Rows are points. The ring and each string are closed loops that go straight from each point to the next, and from the last back to the first. Before rounding, they use only three directions, however many columns there are. How many times does the string pass through the ring? Passing back the other way cancels.

Ring, 6 rows:
[[ 31.3 -13.9   7.9  17.1]
 [ 20.7  10.4  11.5  21.4]
 [-12.1  11.1  17.8  10.3]
 [-21.7 -15.0  17.2  -1.9]
 [-12.6 -30.9   9.8  -5.6]
 [ 18.2 -34.8   2.5   3.4]]
String, 21 rows:
[[ -7.3 -27.7  30.1   4.8]
 [-21.9 -35.0  25.4  -5.2]
 [-31.9 -34.7  21.3 -10.7]
 [-27.3 -21.6   4.4 -10.8]
 [-15.7 -13.1   1.0  -4.6]
 [ -3.9 -10.2   4.6   2.5]
 [ -9.9 -17.4  27.3   5.8]
 [-23.1 -20.8  38.4   3.3]
 [-33.6 -17.7  29.5  -3.2]
 [-37.3 -12.3   9.8 -10.2]
 [-22.0  -9.5  -1.9  -7.1]
 [ -5.6  -9.7   0.7   0.5]
 [ -7.2 -14.6   9.9   1.6]
 [ -4.0 -11.6  -0.3   0.2]
 [ -1.1 -17.5  19.9   6.9]
 [-10.9 -29.1  28.3   2.2]
 [-19.3 -40.8  31.0  -3.9]
 [-24.3 -43.2   9.2 -14.5]
 [-16.3 -30.4  -8.1 -13.4]
 [ -5.9 -19.9  -1.0  -3.3]
 [ -2.9 -18.2   7.9   1.6]]
Times through: 3

Ring:
[[ 11.1  12.3   2.0  23.9 -14.6  -9.9  20.8 -10.0  20.1]
 [-10.2   4.1   9.7  10.4 -28.7 -27.9  14.4 -16.5  21.2]
 [-28.3   0.4  10.8  -4.4 -17.0 -31.4  -2.4 -18.3   8.9]
 [-31.1  -2.4  14.3 -14.5   0.2 -21.3  -8.0 -22.6  -1.3]
 [-18.9  -0.5  14.3 -15.0  22.6  -0.6  -6.3 -23.8  -9.5]
 [ -3.4  10.8   0.1  -0.4  39.4  12.8  -9.4 -11.4 -14.2]
 [  4.5  18.0  -9.4  11.5  39.8  13.8  -9.7  -2.6 -12.2]
 [ 14.2  19.1  -8.3  25.5  10.9   2.9   8.0  -1.9   6.8]]
String (11 x 9):
[[ 14.4  29.5 -25.2  32.4  31.7   8.3  -9.8  12.7  -5.3]
 [ 29.0  21.5  -8.4  32.4  15.1  14.2  17.6  -2.0   9.3]
 [ 20.9  25.7 -17.2  38.5   4.6  -0.7   9.3   6.8  12.0]
 [  7.4  15.9  -4.8  28.4 -18.3 -17.1  14.9  -3.6  20.6]
 [ -1.6   3.7  12.7  18.1 -44.8 -31.0  28.3 -18.3  32.9]
 [-19.1  10.1  -2.5   9.2 -10.4 -27.5  -6.2  -6.3   7.7]
 [-28.8   9.9  -4.4   9.6 -23.6 -42.0 -10.4  -3.8  11.6]
 [-10.2   1.1  14.7  12.7 -47.9 -37.3  24.1 -20.1  31.8]
 [  9.6   1.2  19.6  15.4 -34.2 -15.0  37.6 -25.3  31.1]
 [ -2.9  12.0  -1.4  12.8   3.7  -8.9   2.0  -8.0   5.4]
 [ -3.4  23.2 -19.7  21.4  21.2  -6.4 -16.0   8.0  -5.1]]
Times through: 1
